Each row is a point. Before rounding, the points of a table are all equally far from one centre. They may lie mostly on one side of it. Where is the centre, to within rounding?

Points, 9 rows:
[[ 0.22  0.36]
 [ 0.25  0.50]
 [ 0.12  0.18]
 [-0.14  1.06]
 [ 0.06  0.13]
 [ 0.10  0.16]
 [-0.24  0.00]
 [ 0.09  0.15]
 [-0.48  0.03]]
Centre: [-0.29  0.54]

Points, 15 rows:
[[ 0.44 -0.78  0.02  0.12 -0.37  0.27  0.23 -0.36]
 [ 0.05 -0.57 -0.27  0.52 -0.41 -0.05  0.43 -0.42]
 [ 0.00 -0.07  0.34  0.28 -0.15  0.35  0.43 -0.48]
 [ 0.04 -0.71  0.24  0.57 -0.08 -0.20  0.39 -0.26]
 [-0.19  0.08  0.20  0.32 -0.40  0.15  0.51 -0.46]
 [-0.10 -0.98 -0.15 -0.44  0.12 -0.06 -0.05  0.10]
 [-0.04 -0.90  0.27  0.13 -0.44 -0.26  0.48 -0.25]
 [-0.12 -0.51  0.06  0.43 -0.29  0.16  0.61 -0.26]
 [-0.57 -0.34 -0.23 -0.04 -0.28  0.01  0.47 -0.49]
 [-0.12 -0.01  0.80  0.04  0.04 -0.07  0.29 -0.33]
 [ 0.12  0.20 -0.39  0.08 -0.65  0.15  0.54 -0.15]
 [-0.21  0.02  0.17  0.42 -0.13  0.41  0.28 -0.30]
 [ 0.25 -0.25  0.09  0.63 -0.72  0.03  0.03  0.10]
 [ 0.18 -0.24  0.41 -0.41 -0.01  0.42  0.50 -0.07]
 [-0.18 -0.77 -0.03  0.47 -0.38 -0.28  0.32 -0.38]]
Centre: [ 0.09 -0.18 -0.01 -0.09 -0.17 -0.24  0.05 -0.05]

Points (22 x 18):
[[-0.39 -0.42 -0.21  0.19 -0.22  0.14 -0.20 -0.30 -0.25  0.05  0.39  0.31
   0.00 -0.24 -0.19 -0.90  0.60 -0.35]
 [-0.37 -0.25  0.02 -0.16 -0.48  0.05 -0.04 -0.28 -0.06 -0.40  0.36  0.38
   0.42 -0.19  0.00 -0.67  0.54 -0.12]
 [-0.37 -0.50  0.02 -0.08 -0.52  0.16 -0.16 -0.53 -0.22 -0.51  0.05  0.16
   0.15 -0.25 -0.28 -0.43  0.68  0.06]
 [-0.22 -0.82  0.08 -0.17 -0.28 -0.03 -0.56 -0.27 -0.10 -0.22  0.55  0.44
   0.23 -0.28 -0.10 -0.37  0.81  0.03]
 [-0.51 -0.76  0.24  0.23 -0.04  0.26 -0.01 -0.22 -0.24 -0.14  0.28  0.24
   0.11 -0.24 -0.32 -0.71  0.41 -0.25]
 [-0.08 -0.44  0.39 -0.31 -0.08  0.03 -0.17 -0.14  0.08 -0.22  0.34 -0.19
   0.26 -0.17 -0.32 -0.71  0.47  0.02]
 [-0.62 -0.33 -0.03 -0.23 -0.09 -0.21 -0.11 -0.30 -0.26 -0.25  0.58  0.01
   0.43 -0.23 -0.34 -0.51  0.34  0.00]
 [-0.65 -0.51  0.02 -0.22 -0.20  0.03 -0.35 -0.25 -0.07  0.01  0.92  0.23
   0.05  0.02 -0.11 -0.56  0.19 -0.19]
 [-0.21 -0.56 -0.05 -0.10 -0.41 -0.14 -0.60  0.00  0.03 -0.44  0.37  0.13
   0.05 -0.28 -0.25 -0.63  0.67 -0.15]
 [-0.31 -0.68 -0.02 -0.13  0.03  0.06 -0.49 -0.53  0.03 -0.39  0.19  0.00
   0.29  0.10 -0.37 -0.64  0.76 -0.11]
 [-0.45 -0.74  0.18 -0.05 -0.12 -0.02 -0.30 -0.03 -0.13 -0.05  0.33  0.29
   0.56 -0.16 -0.09 -0.76  0.60  0.10]
 [-0.48 -0.92 -0.05  0.25 -0.43  0.16 -0.54 -0.31  0.00 -0.21  0.18  0.16
   0.27  0.09 -0.32 -0.72  0.64 -0.03]
 [-0.33 -0.48  0.05 -0.16 -0.35 -0.13 -0.40 -0.32 -0.20 -0.19  0.56  0.22
  -0.04 -0.61 -0.53 -0.30  0.53 -0.25]
 [-0.44 -0.57 -0.14 -0.04 -0.17 -0.03 -0.26 -0.67 -0.34 -0.01  0.31  0.12
   0.04 -0.08 -0.54 -0.61  0.74  0.09]
 [ 0.09 -0.27 -0.11  0.37 -0.42  0.10 -0.35 -0.46 -0.20 -0.49  0.32  0.43
   0.13 -0.26  0.20 -0.58  0.39  0.21]
 [-0.56 -0.48 -0.16  0.08 -0.26  0.25 -0.13 -0.47 -0.21 -0.31  0.51  0.30
   0.54 -0.23 -0.24 -0.28  0.46  0.25]
 [-0.43 -0.60  0.16 -0.15 -0.16  0.10 -0.50 -0.29 -0.24 -0.34  0.11  0.38
   0.00 -0.22 -0.61 -0.52  0.65 -0.12]
 [-0.24 -0.70 -0.13  0.22 -0.06 -0.01 -0.71 -0.23 -0.33 -0.44  0.13  0.13
   0.18  0.11 -0.27 -0.60  0.48 -0.58]
 [-0.16 -0.70 -0.18 -0.28 -0.25  0.00 -0.44 -0.26  0.13 -0.49  0.38  0.26
   0.38 -0.17 -0.39 -0.62  0.57  0.04]
 [-0.40 -0.72 -0.16  0.17 -0.26 -0.02 -0.11 -0.26  0.04 -0.15  0.22  0.17
   0.53 -0.30 -0.37 -0.62  0.71  0.19]
 [-0.49 -0.67  0.20 -0.05 -0.10 -0.06 -0.37 -0.41 -0.10 -0.30  0.61  0.12
  -0.32 -0.04 -0.27 -0.63  0.42 -0.11]
 [ 0.12 -0.43 -0.13 -0.07  0.12  0.44 -0.37 -0.22 -0.30 -0.30  0.47  0.26
  -0.09 -0.17 -0.12 -0.57  0.47 -0.08]]
Centre: [-0.15 -0.44 -0.02  0.08 -0.19 -0.08 -0.38 -0.35  0.02  0.10  0.10  0.20
  0.16 -0.02 -0.10 -0.18  0.13 -0.10]
